Each row of a before or after table is a point. One or more steps were done to the points. Then noise was added and the rows were shuffled. The steps act on how far a point lies along the listed directions, d1 being the first. Name the steps. A step turns or swaps two directions, mirrors them in a line or flattens them onto one, adds a multiple of one to another, or multiplies one. Angles are multiples of 10 degrees, from the lower direction toward the higher: turns from -170 to 170, lines from 10 to 170 but not 90. Use the fewest steps. Two steps may share a direction if one is a turn and the other turns, adds or multiplies; they go together, in the order done. Otherwise the lowest direction goes first.
In the rows, 128 means zero.

Directions:
(1): [99 76]
(2): [ 76 157]
Before (8 x 2):
[[ 63  84]
 [141 122]
 [138 221]
 [134 193]
 [115 137]
 [163 129]
 [167  87]
 [165  97]]
After (8 x 2):
[[124 193]
 [115 134]
 [122 222]
 [176  95]
 [ 71  74]
 [141 125]
 [171 104]
 [162 138]]
Steps: turn d1 and d2 by -10 degrees

Directions:
(1): [102  89 183]
(2): [191 136 163]
(3): [153  68  97]
Before (12 x 3):
[[111 138 102]
 [115  82 130]
 [117 175  91]
 [202 159  44]
 [145  92 108]
 [ 84  74 119]
 [111 144  24]
 [ 80 126 190]
 [138 148 136]
 [151 152  84]
 [ 87 130 121]
 [161  42 183]]
After (12 x 3):
[[123 201  39]
 [175 145  99]
 [127 150 190]
 [104 164 135]
 [182 216 111]
 [152 140 130]
 [105 143 167]
 [134 118 113]
 [163 127 156]
 [134  61 175]
 [ 37 113 172]
 [137 163  86]]
Steps: turn d2 and d3 by 160 degrees

Directions:
(1): [183 159  74 124]
(2): [ 83 193 117 154]
(3): [ 96  85  69 154]
Before (14 x 4):
[[184 131 191  87]
 [ 92 237 149 129]
 [ 90 122 138 128]
 [ 90 144 145 119]
 [132 157 106 145]
 [156 172 127 115]
 [140 104 135 126]
 [132 143 123 136]
 [ 83 118 128 139]
 [132 196 157 120]
 [110 149 140 140]
 [140 176  99 129]
 [179 136 150 105]
 [126 173 176 126]]
After (14 x 4):
[[150 131 133 125]
 [170  70 124 105]
 [124 154 193 106]
 [127 115 168  95]
 [143  59 129 125]
 [161 100  92 117]
 [187 145 131  99]
 [215  89 196  56]
 [176 152 150 115]
 [ 75  14   8 172]
 [103 120 104 151]
 [117 133 172 108]
 [111  70  38 157]
 [147 120 164 115]]
Steps: turn d2 and d3 by -130 degrees; multiply d3 by 2

Directions:
(1): [177 155 148 122 135 211]
(2): [ 60 120  83 128 163 178]
(3): [165  74  64 125  85 143]
(4): [114 204  91 140  73 126]
Before (12 x 6):
[[139 162 126 130 169 191]
 [176  92 132 114 118 111]
 [ 74 127 100 135 147 101]
 [ 80 108 101 120 122  98]
 [ 49  94  72 129 147  96]
 [153 119 141 109  88 121]
 [149 208 140 129 122 149]
 [  7  74  87 143 132 102]
 [129 139 122 138 102 171]
 [159  66  91 117  98 145]
 [120 167 157 122 122 162]
 [132 213 114 141 113 184]]
After (12 x 6):
[[165  75 114 118 151 139]
 [135 130 139 121 101  99]
 [106 117 105 110 100 159]
 [150 144 161 135 112  60]
 [118 187  93 128  71 132]
 [137  97 152 117 134 140]
 [ 95 158  89 124 121 148]
 [139 135 198 142  86  59]
 [145 118 133 137  98 139]
 [169 138 152 128 149 123]
 [196  78 131 124 121 136]
 [146 123 143 131 134  93]]
Steps: multiply d1 by 0.4; turn d3 and d4 by 110 degrees; turn d2 and d3 by -160 degrees

Directions:
(1): [193  76 136 185 164 124  80 119]
(2): [144 160 177 147 138  37 163 112]
(3): [138 123 130 147 125 121 149 242]
(4): [173 124 112  37 181 108 121 141]
Before (8 x 8):
[[ 89 135 150 162 115 110 193 125]
 [ 43 109  87 142  84 216 128  24]
 [103 142 160  86 124 121 113  30]
 [110 126 123  55 120 146 145 124]
 [104 107 130 210 105 183 111 145]
 [ 79 136  84  54 115 171 106  65]
 [157 115 125  80 173  77 122 136]
 [167  96 109  63 190 144  74  63]]
After (8 x 8):
[[133  88  96 157 138 178  57  54]
 [ 93 151 106  60 131 163 145 164]
 [ 67 122 135 203  83 174 106  45]
 [106 115 146 186 114 102 125 117]
 [165 111 134  77 189  86 170 136]
 [153  73 138 162 131 151 100 108]
 [137 120 162 101 147 121  94  24]
 [112  85  72  64 157 192 103  40]]
Steps: turn d1 and d4 by -150 degrees; add 0.5 times d2 to d4

Directions:
(1): [148  59 104 114 193  69  99 159 114]
(2): [ 86 177  85 113 136 155  82 203  98]
(3): [ 57  83 165 124 141 149 189 146  77]
(4): [140 141 214 171 129 116  66 131  81]
(5): [169 134 125 178 204 199 150 139 138]
(6): [ 71  79 138 153 125 159  74 124 202]
Before (8 x 9):
[[135 125 120 154 124 162  82 167  69]
 [153 130 171 183 141 116 105 144  62]
 [192 203 153 173 185 137  88 183  62]
 [195 199 152 169 146 235 232 122 117]
 [113 171 152 139 102 213 242 117  70]
 [135 140 123 112  61  87 171  73 125]
 [208 110 101 149 128 136 191 112 115]
 [149 113 151 127  82 100 136  96 162]]
After (8 x 9):
[[115 114 120 136 109 147 103 168  52]
 [118 125  91 128  94 139 177  91 170]
 [127  97 135 120  89 118 163 102 170]
 [151 198 162 189 120 237 142 121 121]
 [ 83 158 183 126 117  95  78 190  38]
 [172 214 218 188  83 181  79 123 123]
 [179 110 133 166  99 123  95 117 136]
 [ 88  94 165 158 126 117 132 156  61]]
Steps: flatten d2 and d6 onto the line at 160 degrees; turn d4 and d5 by -70 degrees; turn d3 and d5 by 70 degrees

Directions:
(1): [118 129  72 117  73 151 166 142 103  39  81]
(2): [110 131 133 170  67 106  23 119 103 132  95]
(3): [149 181 114 117  51 106 156 146 202 178 117]
(4): [218 189 112 136 162 188  98 132 112 132  96]
(5): [ 61 182 121 120 142 135 161 128  60 190  84]
Before (12 x 11):
[[159  83 150 127 183 144 125 117 158 111 155]
 [ 38  66 134 135  83  92 105 121 102  92 112]
 [102 121 169 140 153 128 145 139 147 139 165]
 [121 160 104 155  90 150  83 130  84 101 100]
 [107  76 150 139  90  90  96 125 150 108 161]
 [129 169 129 120 120 162 132 149 118 123  90]
 [144  83 170 150 151 105  82 119 166 146 182]
 [151 153 157 132 153 110 129 110 199 202 165]
 [158 181 146 124 116 125 128 133 156 186 125]
 [155 124 152 137 151 117 129 136 164 168 146]
 [103  85 121 161  79 125  88 114 137  67 119]
 [142  78 150 126 126 127 131 131 189 118 152]]
After (12 x 11):
[[122  94 145 138  84  96 100 128 162 116 158]
 [146 154 159 140 165 156 135 143 143 145 150]
 [231 153 152 151 164 153  68 129 173 166 152]
 [ 68  75 122 150  29  87 124 120 182  85 134]
 [178 161 150 143 195 170  70 117  76 140 115]
 [158  80 150 134 147 143 117 129 172 109 149]
 [ 14  76 130 116  22  52 151 133 165 124 125]
 [ 94 137 136 120 122 143 133 143 107 112 101]
 [206 144 148 147 198 163  94 132 124 152 124]
 [228 173 150 158 249 193  59  96 111 163 136]
 [207 135 138 121 165 157 136 130 188 136 141]
 [ 78 145 108 145  51 112 112 133 117 116 116]]
Steps: add -1.5 times d1 to d4; mirror d2 and d3 in the line at 10 degrees

Directions:
(1): [129 112 200 170 120  90 144 117 160 174 111 220]
(2): [143  36 125 137 208  86 111 119 150 102 174 115]
(3): [149 157  59 213 151 136  86  84 167 129  86 133]
(4): [194 122 133 177 104 155  86 163  53 115 180 162]
(5): [161 104  52  81 147 108 142 157 101 211 103 163]
Before (14 x 12):
[[135 111 171 124 144 121 120 129 118 107 174 141]
 [112 135 150  92 114 147 141 126 110 126 149 146]
 [171 155 142 141  77 195  97 201  36 110 168 139]
 [128 151 131 114  75 149 103 140  76 105 165 101]
 [114 127 149 111 137 130 153 155 123  95 150  82]
 [200 169  75 249 127 163  44  97 103 121 117 170]
 [137 109 159 122 126 119 128 138  85 112 147 125]
 [120 107 132  95 150 111 143 132  99 110 147 102]
 [133 126 164 167 117 139 109  84 152  90 121 160]
 [126 100 159 124 143 116 135 123 139 119 132 126]
 [117 117 161 114 127 107 138 154 134 136 132 142]
 [138 131 111 204 162  99 115  84 175 146  99 154]
 [104 132 163 175 135 126 123  99 169  75 152  91]
 [122 113 142  97 151 128 130 141 124  97 151  90]]
After (14 x 12):
[[130 121 122 124 157 133 117 133 133  97 146  95]
 [124 125 144 139 133 111 127 142 145 133 118 145]
 [129 103 152 138 143 116 128 118 146 116 128 126]
 [124 134 130 143 141 136 137 142 129  95 142  84]
 [115 127 173 174 127 132 121 114 146  71 170  94]
 [184 133 124 149 108 148  93 151  58 145 157 173]
 [181 154  96 146  91 187  90 195  42 138 149 154]
 [138 119 175 152 108 142 112 101 131  92 136 163]
 [146 120 150 139 149 125 109 124 119 115 164 149]
 [126 118 164 145 146  96 139 112 149 139 129 150]
 [119 144 127 124 121 151 125 115 124 127 133 152]
 [142 156 105 127  83 149  95 133  79 112 156 106]
 [127 111 109 123 159 113 130 118 115 107 133 106]
 [146 116 133 144 135 121 117 127  90 118 133 134]]
Steps: multiply d3 by 0; turn d4 and d5 by 20 degrees

Directions:
(1): [116 137 149 144 108 246 103 159  98  83 111  98]
(2): [152  96 111 138 233 125 104 187  81 113 140 162]
Before (9 x 12):
[[168  87 104 138 231 138  91 203  88 108 143 183]
 [140  84 105 133 243 163 100 185  59 115 130 170]
 [158 117  99 146 193  61 118 143 129 163 147 160]
 [ 94 150 135 109  58 170 132 114 133 116 108 105]
 [143 107 106 127 201 167 107 195  92 114 150 153]
 [122 145  94 116 108 130 143 113 125 137 124  97]
 [108 122 142 129  78 203 113 112 137 110 104  94]
 [111 127 146 135 104 212 117 150 137 124 104  88]
 [ 92 132 141 148 105 214  84 137 118  95 119 115]]
After (9 x 12):
[[104 137 147 122  68 169 137 115 166 144 103  86]
 [127 139  90 125 136 153 137 138 107 121 128  99]
 [156 118  98 145 195  62 116 141 133 164 152 160]
 [127 135 103 102  95  52 160  93 177 176 149 143]
 [117 123 107 100 108  18 172  51 166 194 134 157]
 [107 128 144 126  67 191 118 102 142 118 108  97]
 [ 85 148 138 134  45 158 113  82 158 132 119 113]
 [ 96 145 134 115  82 198 116 138 113 103 107 102]
 [150 118 107 107 109   8 156  80 187 185 146 174]]
Steps: mirror d1 and d2 in the line at 140 degrees

Directions:
(1): [ 81 129 151 170 102 143  72  92 120  30  96 117  77  96]
(2): [162 168 189 121 129 116 153 134  61  97 209  60 114 138]
(3): [133  91  37 133 125  92 177 160  76 117 104  97  54 125]
Before (11 x 14):
[[112  97  66 128 107 115 153 159 116 150 102 134 102 125]
 [162  88  33  82 155 105 189 158 145 214 124 152 142 132]
 [133 134  98 123 131 100 155 141  84 138 131  93 103 128]
 [102 110  93 122 138 131 128 108 127 108  69 155 126 109]
 [133 141 154 136 112 130 132 134  78  86 156  71 105 121]
 [ 78 106  63 167  86 107  94 102  94  65  40 118  21 126]
 [157 163 177 112 131  99 173 130 126 171 186 117 154 171]
 [161 124  76  88 141  92 210 158  89 202 171 110 143 137]
 [133 102  95 138 112 129 118 124 144 107  95 140 108 137]
 [187 149 132 110 162 118 167 137 135 226 172 127 199 185]
 [164 155 186 131 104 119 163 121  17  55 194  45  80 136]]
After (11 x 14):
[[116 171 235 124 123 164  67  70 145  65 180 126 160 101]
 [115 138 151 126 127 126 119 104 200 173 107 180 171 156]
 [155 122 132 140 117 126 130 123 111  78 141 103  98 142]
 [ 90  61  46 150 106 143  99 117 173 128   1 205 114 113]
 [ 86 143 134 143 123 135  91 102 142 110  89 129 118 110]
 [101  91  79 135 124 134 118 140 153 132  68 139 120 114]
 [130 145 136 113 136 124 153 117  71  80 133  98 112 121]
 [136 167 191 136 146 150  83  86 190 178 136 166 218 158]
 [ 79 150 189 133 111 160  63  74 179 102 116 164 176 101]
 [102 141 166 154  90 141 100 127 100  81 138 107 109 114]
 [108 136  95 162  86  95 125 122  45  54  94  65   4 134]]
Steps: swap d1 and d3; multiply d2 by -1

Directions:
(1): [196 154 103 116 111  57 148 187 151 170 118 145 203 153 118 170  58 106]
(2): [ 80 123  80 113 168 112 209 103 167 202 100  99 169 127 101 119 207 121]
(3): [152 165  93 159 108 131  99 122 120 101 156  95 203  68 224 155 192 128]
(4): [149 103 155  59  72 166 121 204 142 152  99  67 138 161 163  66 152 174]
(5): [121  81  92  45 155 113 193 157 132  84 169 127  73 116 196 171 117  89]
(6): [ 99  96 218  94 172  84 132 101 136  99  91 122 180 102 143 179 111 211]
Before (12 x 18):
[[103 155 111 160 108 142 126 110 124 141 165 128 120 117 121 115 159 110]
 [176 151  55  90  70 153 123 206 108 150 158  77 131 124 207 109 160  85]
 [ 90 124 131  67 132 122 184 157 157 154  90  76 137 152 163 119 180 161]
 [ 97  98 109  66 120 143 180 164 168 146  83  69 140 140 153  94 212 144]
 [208 113  97  86  25 210 117 239 111 119 139  81  65 161 193  69 147  85]
 [105 140 117 167 138 148 100  73 113  93 133 128 121  89 128 164 132 119]
 [ 83 134  51 182 173 119 157  78 112 119 172 147 137  98 129 146 174  92]
 [119 117 152 114 130 134 139 147 122 101 147 130 145 106 159 141 158 133]
 [112  92 144  64 134 141 144 165 137 128 120  94 151 139 182 113 171 178]
 [ 76  68 170  34 169 160 140 116 140  92  98 109  94 127 179 143 156 178]
 [148 131  64  98  97 177 128 165 115  87 169 133  59 136 166 116 140  61]
 [120 149 104 171 140 162 100  82 103  90 146 100 134  83 186 115 205 147]]
After (12 x 18):
[[ 83 114 160 104 137 114 149 111 132 120 146 125 127 109 144 145 138 151]
 [134 110 171  96 175  69 144 120 132 104 100 117 187 107 164 177 108 189]
 [157 158 140 140 130 103 102 134 155 195  65 162 184 182  49 135  76 144]
 [113 177 123 144 118 114 146 138 156 199  73  97 179 167  99 101 168 154]
 [102 154 184 164 116 159  54  89  91 131 101  79 176  78 156 108 194 199]
 [106 142 134 141 119 121 143 131 168 186  49  91 196 148  74  88 185 164]
 [144 149 137 148 114 119 107 155 136 187  98 122 204 163 102 103 138 171]
 [ 65 100 109 130 204  82 180  79 126 103 147 145 154  97 131 180 143 135]
 [125 123 248 182  80 210  40  99  94 100  70  96 129 116 120  70 175 224]
 [ 88 136 195 167 145 159  71  64 105  76 100 142 124 108  95 129 149 176]
 [122 113 131 104 152 104 144 116 132  93 124 131 133 106 135 197  79 122]
 [140 145 157 145 121 108 123 147 128 130 132 147 182 121 115 145 129 133]]
Steps: turn d1 and d3 by 40 degrees; turn d1 and d6 by -110 degrees; mirror d4 and d5 in the line at 160 degrees

Directions:
(1): [ 88 167 141 150 144 135 132 168 222 131  68 198  68  93  85 118 140 140
 164  69]
(2): [ 58 188  47  66 170  72 126 149 126  98  97 146 166 103 142 126  96 124
 124 200]
(3): [132 138 180 110 120 161 100 145 114 150 141 104 101  26 165  79  16 153
 123 133]
Before (11 x 20):
[[120 136 134 128 153 123 147 127 126 125 113 149 146 155 129 140 173 135
  143 122]
 [ 64 165 140 140 168  91 132 164 249 135  56 211  57  57  90 116 123 141
  164  94]
 [ 96 150  84 130 129 120 109 146 116 109  97 127 158 133 123 128 127 128
  114 168]
 [119 102  95  96 116 111 112 114  72 120 167  91 172 142 167 141  93 137
  115 183]
 [110 128 112 105 125 124 124 125 112 125 131 125 148 110 136 142 140 107
  119 120]
 [130 122 113 118 126 127 113 101  89 112 157  99 166 165 135 151 134 112
  115 172]
 [218  43 201 198  86 179 148  93 109 161 173  98  80 181 103 143 184 123
  112  46]
 [113 140  61 115 133 120 144 100  86 128 143 126 158 169 156 149 150 110
  109 172]
 [124 110 123 126 134 125 131 114 110 123 130 107 155 153 136 115 123 129
  112 148]
 [153  92  88 121 115 100 135  92  74 109 153  93 174 204 138 164 168  97
  100 155]
 [123 114  90 102 140 104 118 117  77 108 154  99 163 119 180 129  93 134
  115 198]]
After (11 x 20):
[[116 142  73 113 127 132 138  96  80 130 145 121 152 154 162 142 130 115
  106 175]
 [130 120 139 149 131 133 143 139 156 135 113 151  78 124  93 131 143 128
  131  81]
 [118 125 116 107 116 128 124 125 111 128 137 122 148 112 142 139 141 108
  120 118]
 [127 135 152 127 149 131 142 129 120 129 119 141 141 139 139 133 152 139
  140 120]
 [131 118  82 100 124  96 127 108  86 112 136 104 166 157 146 148 132 101
  104 170]
 [128 106  91 103 140 103 120 112  76 105 158  97 167 131 179 134 104 131
  114 196]
 [128 108 184 177 135 124 133 131 219 154  99 172  57  97  92 126 146 139
  151  68]
 [118 133 107 111 132 123 105 108  96 113 151 105 163 152 137 145 119 114
  118 178]
 [121 127 111 141 116 137 108 135 104 116 115 111 155 140 126 122 128 128
  106 159]
 [113 111  87  95 119 105 115 117  77 115 166  98 175 144 163 142 102 135
  114 186]
 [120 117 120 124 139 125 131 118 112 117 121 109 152 146 136 112 117 131
  112 150]]
Steps: flatten d1 and d2 onto the line at 150 degrees; multiply d3 by 0.4
